Each row of a before or after table is a point. One or more steps were done to the points. Then noise was added and the rows were shuffled. The steps act on columns, c1 being the first. Write out the steps. A step turns or swaps two columns, mirrors them in a line or flattens them onto one, adds a multiple of one to another, or multiplies or shifts one. Angles are multiples of 10 degrees, from the lower column toward the higher: turns from -170 to 170, lines from 10 to 170 but not 90. Use the fewest steps. Two steps may share a column if one is a turn and the other turns, adds or multiplies; they go together, in the order done. Otherwise the lowest column goes first.
In the rows, 128 means zero.

Before, 11 rows:
[[109 129 117]
 [ 69 103 160]
 [ 89 164 152]
 [106 142 158]
 [126 156 157]
 [102 132 114]
 [134 140  91]
 [ 84 115 149]
 [112 160  85]
 [110  91  94]
 [124 131 151]]
After, 11 rows:
[[ 84 159 112]
 [ 94  92 110]
 [153 165  88]
 [148 115  84]
 [150 131 126]
 [ 90 140 134]
 [116 130 109]
 [114 133 103]
 [158 143 107]
 [157 155 126]
 [160 104  69]]
Steps: swap c1 and c3

Before (9 x 9):
[[184 139 112 138 123 160 141  93 121]
 [105 134 163 147  78 151 166 161 107]
 [123 163 123 143 127 141 156 113 102]
 [ 98 113 189 128 112 111 148 124 125]
 [ 99  95 143 164  93 118 174 170 108]
 [111 161 129 108 105  94  83 175 180]
 [102 140 120  74 120 121 101 154 172]
 [157 134 143 114 128 133 132 116  84]
 [142 161 127 116 141 135 131 169 159]]
After:
[[151 158 127 104 106  94  81 177  80]
 [143 136 164  81 147 154 166 158 151]
 [120 156 130 141 116 133 128 171  95]
 [160 142 119 121  74 124  97 156  87]
 [127 165 119 130 143 140 155 113 154]
 [153  96 140  92 163 116 173 169 153]
 [ 70 136 109 120 142 163 144  91 129]
 [160 113 187 111 129 113 148 120 139]
 [ 93 137 143 126 115 133 136 117 163]]
Steps: turn c1 and c9 by -170 degrees; swap c4 and c5

Before:
[[128  95 108 153 138 142 151 109 176 144  90  87 168 156 166 145 146 153]
 [132 116 117 118 120 137 121 128 134 101 139 130 167 141 108 186 135 140]
 [157 135 108 129 140 153 104 146 138  73 106  53 130  76 147 139 148 144]
 [107 113 168 152 144 145 134 131 115  94  90 134 141 109 113  95  52 183]
 [104 116 140 133  97 155 163 130 170 101 101 106 118  85 132 130 155  84]
 [101 138 108 147 139 154 153 104 149 126  97 169 128 148 131 165 140 118]
 [112 109 152 115 154 167 161 155 122 113 114 150 148 183  90 113 157 130]
 [160 142 159 130 120 181 122 112 161 135  76 130 104 118 104  99 131 151]
 [169 157 132 114 121 109  76 148 158 134 145  90 125 148 105 123 163 144]
 [147 109 127 118 123 144  96 149  93 120 141 122 144 120 158 130 160 124]
 [105 126 110  90 129 204 127 178 142  97 101 136 116 137 113 103 119 166]
 [143 142 120 137  96  94 128  91  38 105 104 162 175 115 121 129 155 126]
 [150 123  98 124  89 181 100 128 118  87 129 165 126 153 168  92 161  65]]
After, 13 rows:
[[104 138 107 147 139 155 140 110 104 124  97 169 119 148 109 167 140 122]
 [104 115 140 131  96 158 149  86 129 100 100 106  96  85 102 132 156  95]
 [161 140 159 131 120 181 103  96 112 137  78 132 161 118 121 101 132 118]
 [106 126 109  90 129 204 116 115 179  98  97 137 165 139 120 105 119 138]
 [111 110 151 115 153 167 112 134 154 112 116 150 120 183  81 112 157 145]
 [167 158 131 115 121 109  83  99 149 134 144  90 143 148 161 123 162 136]
 [132 117 117 120 119 138 107 120 128 102 140 130 118 142 124 186 135 169]
 [147 107 126 120 121 145 137 162 148 120 140 123 114 119 171 129 160 140]
 [107 114 170 153 145 142 118 141 131  95  88 133 170 108 114  94  52 168]
 [158 137 109 129 141 154 131 118 145  74 107  52 142  77 158 139 149 140]
 [149 125  97 123  90 181 148 138 129  87 127 166  75 153 173  92 163  97]
 [144 142 119 138  97  95 121 216  92 105 106 161 101 115 125 127 155 168]
 [129  96 106 154 138 143 173  80 110 144  89  86 130 155 126 145 145 174]]
Steps: turn c7 and c15 by -60 degrees; turn c8 and c9 by 90 degrees; mirror c13 and c18 in the line at 60 degrees
